Each wall is flat, endless, passes through zero and stands at right angles to its row. A trip goes straight from one point to another. List the walls that it crosses, first one first.

Walls:
(1): [95 -3 24]
(2): [ 60  65 -25]
(3): [14 -4 15]
(4): [-11   4 -10]
(5): [37  3 10]
Trips:
[ 21 -26  73] to [-10 -20  56] -> none
[ 4 24 37] to [ 27  22 -27] -> 3, 4
[-33  11  82] to [-27 -86 -30] -> 3, 4

Walls:
(1): [-55  -5  56 -10 -25  17]
(2): [ 95  26  65  19 -26   7]
(3): [-14  25  65  65   4  33]
(4): [ 14  17   1 -77  50 -34]
(5): [  3   2 -32  23 -59 -33]
(6): [ -4 -31   5   1  -1  11]
(7): [-22   5  20 -35   8  -2]
(8): [ 46   5  26 -78 -37  -6]
Trips:
[13 48 38 33 10  6] to [ 54  78 -38   6 -47 -78] -> 1, 5, 8, 4, 3
[ 20 -29 -28  -4 -26 -71] to [ -9  34 -58 -75  29   2] -> 7, 5
[ 33  62  49  -6 -55  -7] to [ 28 -72 -26 -40  -2 -17] -> 4, 3, 1, 6, 7, 2

Walls:
(1): [-2 81 -8 26 12  5 27 40 12]
(2): [-24  -5  -2 -10 -19 -72  13   3  -1]
(3): [ -7 -57  30 -37  34  21  -3 -23  32]
(4): [  5 -20   7 -40 -35 -17 -63   1  19]
(5): [ 66 -13  18  20 -22  27  31  52 -61]
(6): [-13 -16  50 -32 -36  29   8 -35 -13]
(7): [-19  11  13  34  12  31 -10 -45 -18]
(8): [-16  70 -21 -21  41  20  -5 -26   5]
Trips:
[-26 -15 -54  39 -47   7  30  10 -21] to [ 36   8 -21  12 -44  -2  42 -47 -10] -> 6, 1
[ 22 -35  12  21  -8  17   5 -38 -30] to [-16   7  61  20  16 -25  36 -34 -56] -> 2, 3
[-15 -17  20  24  -9  -6  15   7   7] to [ 21  -7  55  12  -5  -2 -22 -21 -15] -> 4, 2

Walls:
(1): [  4   6  10 -14 -15  23  20  20  32  19  -7  18]
(2): [-32  -9  20 -25  29 -71  95 -13 -29  11  -2   4]
(3): [-50  40 -39  15 -20   6   0  -5   9  20  -1 -32]
(4): [-37 -14  18 -25 -33   0  -3   1 -35 -18 -34   8]
(5): [-44  11   5  44 -19   3 -15   2  -5 -11  23  16]
(6): [ 27   3  28   2  14 -10  59   5  -7  11 -49   6]
(7): [ 26 -23 -23   4 -34   1  -7  23 -15  14  -2  25]
(8): [ 25   5 -15  28  -4  22 -34 -17  27  31 -19  36]
Trips:
[ 23  24 -29  77  -5  23  -7 -14  19  -7  -5  18] to [-28 -41  26  12 -48  26 -31 -36 -24  34  23  25] -> 4, 3
[-13  14  29 -13  37 -55 -35  21 -27 -45 -11  -4] to [ -7  61   9 -15 -33 -65  -7  -3  -5  12 -24  -4] -> 6, 3
[ 32 -33 -35 -59 -15 -61 -19  -8  -1   6 -53 -37] to [ 11 -14 -37   4  -6 -19  -8 -24   4   1 -10  -8] -> 8, 3, 6, 4, 2
[ 12  44   5  -9 -12 -30  47  -2 -20 -26  -1  -8] to [-24 -25 -32 -35 -14   1 -10  31  -3  -1  41 -17] -> 6, 7, 5, 2
[  1 -13  -9  32  -8  13 -17 -15 -23 -33  -7  -2] to [-14  -5 -27 -37  -1  -1 -18 -20 -35  18 -39 -22] -> 3, 5, 8, 2

Walls:
(1): [-20  27  31  84 -19 -40 -37 -83 -13  -9   3 -24  27  58  -1 -87  -9 -33]
(2): [ 17 -56  17 -18  -3  35 -25 -25 -22  26   1   8  11  64  38 -82  48 -24]
(3): [  6 -49  15 -16  23 -28 -17  14  21  53 -11  55 -37  32 -18 -47  10 -25]
(4): [ 42   6  10  47 -13  30  12  26 -28   4  29 -20  20  15  14  -9 -16  -3]
(5): [ -7 -18  25  -8  -7 -25 -18  15   3  -9  10  19  -6  24 -30  -4  32  11]
(6): [  9  21 -34  50   0  -9 -24 -30  11   4  -1  63   1 -24 -39 -22 -27 -28]
(7): [ 20  16   0  25   9 -45 -34  -9 -23  18  21 -20   8 -35   9  33   7 -55]
(8): [-24  36 -17 -42 -25 -27 -35  -8  -6   1 -20   0 -15 -25  14 -26 -43  -4]
Trips:
[  7  34  12 -33 -14  -7 -14  -7 -49 -23  16  27  17 -34 -39 -12 -95   9] to [ 36   8   2  -3 -18  43 -45 -27  27  45 -12   7  -2   1   7 -20 -21 -19] -> 3, 2
[  5 -19 -17 -24 -49  12  31  21  46 -16  36  -1  10  22 -18  19   4  -7] to [  9 -37 -14 -18  22  49  26 -13  10  33  -8   6  50  16   3  -7   0 -39] -> 2, 3, 5
[-46 -24  12  -7   0  -5  21   5 -41  13   3 -10   8   1  -5 -22  26 -32] to [  3 -18   6 -49 -31  49 -41  13 -11 -27   3  -4 -44 -33 -39   8 -11 -11] -> 8, 1, 7, 2, 3
[-54  11  33 -19  48 -23  -5 -19  46  30  34 -36  -3 -71 -45 -48  18 -43] to [-19 -33 -48  31 -36 -30  19  16  15   1 -18  18 -13  27 -18   4  47 -25] -> 8, 2, 7

Walls:
(1): [-17  11 -21  63  23 -23   0 -17  -9 -18 -23  19 -14  10   3 -24  38 -21
 -16  19  12  11  28  23]
(2): [ 16 -60 -46  36 -95  37   7   6 -16   8  28 -17  25   9 -19 -36   8  -5
 -22   1  37 -47  24 -14]
(3): [  9  -4 -26   5 -16  -4   8 -22 -45 -18 -68  44 -36  26   6 -29  32 -45
 -48   6 -18  19  -1 -25]
(4): [ -2   4  -8 -30  -2 -28  26  46   0 -20  12   4 -68 -37  -2 -22   2  -1
  -7  15   3  -4  18  35]
(5): [-30   9   2  25 -12 -52  31  67  14  43   5 -14 -16 -38  21   0  11  50
  13 -62 -34 -22 -54   5]
(6): [-24   1 -40   6 -72  -4  41  -5  27  30  36 -36  -8  34 -17  32  18 -56
 -20  -4  16  29   4  -1]
(7): [ 15 -19 -10   6  21  -5 -10   9   6 -18 -10 -18 -10   3 -44 -59  46 -14
  14   7  19 -31   1  15]
(8): [  5  19  -2 -30  43 -25 -28 -12 -24  28   0  39  -8   2 -46  40 -26  26
  33 -22   1  30  11 -19]
Trips:
[-41  13  21  50  37  -1  -8 -21   3   3 -54  -8 -34  35  -8 -11 -23  22
  44   1  41 -33 -31  -8] to [-18  -1  46  30  -9 -11  -8  22 -55  20  23  13 -12 -23 -10  -1  34  12
 -20  30  16  72  36  27] -> 3, 4, 5, 7, 6
[-16  -4   8 -28 -10  -1 -14  18 -26 -31  21 -21   5 -28  55 -38  -3  32
   4 -22 -50 -13  16  -8] to [-27 -33 -14  25 -29 -25  32 -63  -5 -13  82  28 -12 -20 -19  26 -40   1
 -20   0  40  11   5  29] -> 2, 6, 5, 1, 8
[ 53 -25  -4 -23  54  16 -10 -38   2   7 -10 -46 -25   7 -63  14 -14 -67
  18 -14 -22  19 -26 -39] to [  6   3   3   0  32   8   0 -19 -34  -6  -5  -8  38  17  41   2   4   7
  -7 -11   2   1 -29 -42] -> 6, 7
[ -4 -11 -21  11  -9  -7  46  12   1  11  26 -12 -62  18   6  18  -5 -12
 -62  -3  24  29   9  48] to [-17 -49   1  26  18  -3 -48  21  20  -4 -32 -38  70 -38  15   5 -18 -20
 -49 -22 -13  45   3  -8] -> 4, 3, 6

Walls:
(1): [-28  13   3  -4  29 -24 -10 -12   9  49  15   4 -40 -23 -14 -16 -35   0
 -21  -6 -31  29  10   2 -18 -13 -10   0  -8 -13  19 -32  11 -40  38  46
 -10   3  28  44 -33  11  25  25 -28  51  13  26]
(2): [ 17  36   9 -23 -55  -8  33 -49 -46 -18  26 -18 -23   8 -31  18  26  46
 -59 -48 -10  16 -49  27  27   1  -3 -11  35 -29  60  23 -72  40  -2 -43
  17  21 -13  16  11 -17  -5 -12  -9  -5 -42   6]
(3): [ 34  -6  13  -5 -69  24  27  20  23 -20  46  13 -45 -38  35 -25   7 -14
  -3 -57  -1   9  -4  -3  15 -22  11 -35  22 -11 -18  31 -17  -8 -34  37
 -10  22  17   4  55  18  17  68 -31  41  -8  -3]
(4): [ 13  17 -52   4 -21 -40  -4  43 -24 -18  46   8 -37  65  -6 -13  -3 -10
  41  -2 -27 -37 -42  32  27   4  -6  35  27   6 -47  66  -5  10 -16  12
  33  -6  -5 -26 -30  43  36  21 -15  30 -24  39]
(5): [-11 -24  28 -35  -3  32 -28  75  25  28  44 -23 -52   0 -12  42 -24 -40
  47 -42  -7 -20 -44  20  27 -10  22  50   1  23  47   2 -28  -3  47  14
   8  -3   6   4  13  45 -33 -19 -51  26 -40  -6]
(6): [ 16  14  16   8  22  -4 -36  50  56 -25   9 -23  64  13 -23 -10   4 -30
  40 -19 -15  14  58 -24 -36   2  37  24 -14  37   4  -8  20  -4 -19  32
 -18 -23  12  73  30 -46  30  28  36 -11  59 -12]
(7): [ 51  42 -32   3  59 -44  59 -14 -17  -8 -26  51  32  -5   5  58 -21   3
 -67 -28  40  -5  38 -18  36   4  45  35 -71  -2  15  34  -9 -12  23 -11
   0  37  56 -23 -10 -12  55 -41 -37 -10  51  -1]
Trips:
[  2  49  -5 -55 -38 -32 -62  49 -17 -16   7 -25 -14  18  41  -7 -13 -42
  29  17 -17  32 -36  -8  51 -16   2   9  93  26  10  33 -16  -5  27  23
  21 -31 -29  23  -4   5  16 -16   2 -10   4 -44] to [ 64  19 -13  14  15 -37  -9  40 -13  14  33  23 -23   9 -14   9  16 -10
  38  -6  10  49 -48 -21  42 -53  34   3 -31 -18 -10  -6   7  -8  18  30
 -40  -6 -17  35  52 -16  15 -69  56 -16   1  11] -> 7, 2
[  3  25 -12   9 -17  28  23  -2  -9 -29   2  19 -29 -66  10  52 -14 -35
 -15  11  22   7  36  27  20   2 -20  70 -28  40 -35 -12  11 -57  25  22
  14 -20 -34   8  10   4 -32  47  -4 -10 -12   6] to [  4   9  -7 -39  51  21  11  20 -77 -12  -9 -45  -6  37 -27  38  -8  26
 -18   5 -31  16 -18  11  12  32 -21 -34  18  32  -2  19  43  23  -6  21
  20 -60 -40  21 -42  39  18  33 -48  23  17  -6] -> 4, 3, 7, 2
[ 32   8  20   8  -6 -25 -20   0  17  27 -38 -58 -15 -11  40 -39  10  11
 -33   8  -3   1  33   3 -39  56 -18  12 -37 -18 -19 -26 -22 -18 -13 -26
 -45 -49 -26  -5  -5 -31  12  35  26 -55  29  60] to [ 28 -30 -22  -7 -28 -13  15  45 -15   8  13  20  -2 -21  17 -12  51  21
 -22   5  15 -22 -26 -17  51  10 -48  -5 -41 -19 -17 -10 -36 -63   5  25
  44 -10  17  55 -12  42 -26  17  53  20 -19   5] -> 3, 6, 4, 2, 5
[-49  12   2  12   6  27 -47 -19  33 -24 -48  14  34  75  25 -35  27   9
 -47 -38  86   8  -5 -13 -42   7   9   0 -16  37   8  15 -34   9 -35 -38
  -3  -8 -23  29  15  41 -41  25  -3  35  65  24] to [ 14 -21 -20  -7   4  41  13  60   5 -33  22   3  13  20   3  39  -4  30
 -60   9  40  26 -17   0 -36  64  64 -51  -8  43 -25 -82  15 -19 -60 -40
   2  44 -24  -7 -16  -4  -9 -52   9  32   9  13] -> 7

Walls:
(1): [ -6   9   3  10 -27  -2  25 -39  13  27 -20  -2 -11  -2  51  -2  25 -56
   8  17  30  28  50  33   5 -16 -19 -15 -20 -14 -44  27 -16 -19  15  28
 -38   2 -52 -11  -7  16 -58  54 -60 -13  12  27]
(2): [ 41 -32  -7 -42  18  11  11 -11  47  33  -9  21 -33 -28  64  -2 -18  19
  15  -6 -14 -10  20   2 -21 -52  -3  15   5  33 -46   5 -45  11  82   9
   9 -10 -14 -17  36  27 -32  17  17  -3 -13  -3]
(3): [ 41 -44  36  35  58 -20  44 -10   5 -30  45  -8  18 -57  -3  23  19   7
  11  -3   0  -2  16  43 -19  -8  18   8 -52   2   4 -54   1  -8 -45  15
  23  13  59 -13 -29 -15  34 -22  31 -53   0 -34]
(4): [  2   7  25   7  56  65 -21 -35  20 -18  -7   3  -6  14  -3  -7 -14  25
 -13 -31  19  23 -63  13  46  28 -78  47  -3 -46 -32 -43   3  21 -14 -28
 -30 -20  -8 -54   9  68  27 -15  19  18  10  -1]
(5): [-24  59  32 -29 -45   6  21  10 -41 -23   7 -67  54 -34  44   8   1  37
  -4  28 -26 -22  13  23  -6  30  21  -3  -5  29  30  -3  52   9 -13   3
   6   3 -28  14 -25 -19   3 -39  18 -27 -13  20]
(6): [-47  21 -53 -61  19  -8 -11  20  24 -54 -22  -9 -55  -4 -82  10  75   9
 -19  10  37 -29  -8 -34 -40 -42  17 -41  -2 -54   4 -43 -16   0 -14  45
 -24 -38 -20  25  19 -35 -16  23  -7  19  19  22]
(7): [-34  13   0 -25 -47  34  20 -13  -2  28 -17  -4  -5 -13   7 -38 -49  33
 -26  49 -20  -5  20  58 -42   2  17 -11 -36  14  13  40  -7  40 -41  29
 -56 -25  -5  10   5  23 -33 -34   0 -13  -7 -15]
(8): [ 13   7 -26  24 -13 -18  23 -22 -34 -43  -2  70 -43 -15  23 -24 -52   8
  10  24 -23  38  52 -13  18  -1  53 -38 -11 -28  58 -27 -57  25 -30 -15
  33 -23  62 -19   4  48  32  61   4  -7 -33 -31]
(9): [-32 -18  -3  16 -49 -44   2  46  17  22  31  19  53 -22 -19  -8  56  74
  20 -25 -77  15   2 -37  39 -43   7  17 -20 -35 -26 -30 -26  22 -15  38
  17  14  88  11  18  15 -10 -25 -45  32  21 -22]
(10): [ 30 -14  44  -6 -52  -9 -18   2  44 -49 -25  -9  27  24  87  12  -6  28
 -15 -22  -6   7  34   3   9   4  14   1 -24   9  27   0  -6   4 -42  19
 -13 -29  33  39 -24  22   1  22  -5 -22  17  75]
(11): [ -8  -5  48 -24  14  43  27 -10  49  45  20 -74   2  31 -35 -44  42  11
   1  53  38 -49  32 -25 -57  41 -72  -3 -15  -3   1   5 -30  24 -25 -30
  19 -26   2  21 -19  15  27   0   7  16  42 -24]
Trips:
[ 20  24 -46  14 -27  30   5 -50  54  18 -57   7   7  43 -23 -51 -13  13
  10 -58 -70  22 -10  18 -11  11 -19   1 -32  34  62  11 -25 -10  -2  -7
  31 -15  -2  -9 -47 -17  -3 -25  44 -16  63  16] to [-12 -15   2 -22   2  18 -40 -19 -29 -28  15  52 -27 -31 -20   2 -20  32
   9 -46 -16 -56 -65 -16  40  72 -23  14 -36  34   0  13 -25  38   8  19
 -23 -27  20  -8 -37  -1  -9  17   4  30  12 -18] -> 9, 11, 10
[ 67 -49 -39 -14   9   9 -15  12 -40  -7  30   6  42  -6  15   4  -5  58
   8 -20  12 -31   8  13  47  22   8 -22  48  24  25   5  37   0  -6  12
 -14  37   8 -61 -13 -21  -3 -45 -16  38   0  -4] to [  3  24  14 -18  -7 -16  38 -62  10  13   9 -20  21 -24 -63 -19  16 -30
  -2  55 -17 -14 -22  -5  30  44  58 -12  44 -72  -4 -37  18 -11  44   0
   4  14 -20  -4  13 -31   2 -29   5 -17  10   4] -> 4, 6, 9, 11
